Every row gives one point. Any point is a mix of the corners, with weights that add up to 1. It lies inside the corners' shape when no weight is negative. Is each point inside? If not, which corners have a negative weight?
In the rows, zero is written as 128.

Corners:
(1): [131  82]
(2): [186 163]
(3): [38 89]
Points:
[157 165] => outside (1)
[129  86] => inside
[202 141] => outside (3)
[148 113] => inside
[177 155] => inside

Corners:
(1): [ 95 174  88 211]
(2): [167 114 102 104]
(3): [174  77 140 151]
(4): [ 86  69  64 128]
(5): [  7 130  90  92]
Points:
[154 156 110 193] => outside (4, 5)
[139 125  97 176] => outside (5)
[118  98  87 118] => inside
[ 35 134  71 129] => outside (3)
[181  88 107 107] => outside (1, 5)
[ 94  99  78 148] => inside

Corners:
(1): [160 128 125 114 147 162 108  93]
(2): [150  16 117 110  69 159  58  99]
(3): [190  34 127 116 139 129 133  91]
(4): [173 150 136 197 150 158  92 249]
(5): [112 133 217 124 119 142 165  92]
(6): [120 143 139 124 103 152 156 117]
(7): [103 122 111 132 142 161 142 128]
(8): [110 149 169 112 138 151 133 173]
(9): [122 129 123 131 149  58 120  93]
Points:
[154  88 152 123 122 180 106 132] => outside (6, 9)
[139 146 132 145 125 117 102 157] => outside (3, 5, 7)
[138 105 130 132 124 168 119 138] => outside (9)
[159  64 118 107 142 134 116  96] => outside (4, 5, 6)
[145 100 139 141 116 165 117 140] => outside (8, 9)
[143 120 138 118 134 154 114 120] => inside
[127 127 142 137 145 121 143 138] => outside (1, 2)
[122 116 137 128 135 142 136 119] => inside
[148 133 146 146 130 154 100 174] => outside (3, 7)

Corners:
(1): [105  77 151 114 189  54 119 140 113 140  88]
(2): [104 170  97 164 159 163  65 134 101 109 174]
(3): [164 123 138 193 105 157  97 129 174 107 169]
(4): [175 144 146 187 121 138 174  84 177 125 102]
(5): [178 140 123 161 129 145 141 132 130 107 196]
(6): [ 12 109 108 147 174 141 126 158  60 141 148]
(7): [131 184 127 143  87 153 157  74 160  80 145]
(8): [ 66 170 199 125 194 107 136 187 138 189  67]
(9): [ 83 103 187  82 204 164 111 235  83 214  72]
(10): [151 128 101 129 140  96 150 108 204  89  99]
(11): [ 69  81 116  63 169 146 105 192  66 249 136]
(12): [192 121 153 149 135 163 129  79 223 130 148]
Points:
[ 91 126 144 114 177 141 106 163  99 167 133] => outside (3, 4, 10)
[111 138 140 128 153 149 120 148 124 143 124] => inside
[111 116 129 125 159 132 114 146 116 156 137] => inside
[120 124 135 148 147 141 125 129 150 132 136] => inside
[148 148 141 123 140 155 139 124 168 152 124] => outside (1, 3, 6)
[121 116 129 135 155 132 118 147 139 145 128] => outside (7)
[107 138 144 154 147 131 129 127 149 122 120] => outside (5, 11)
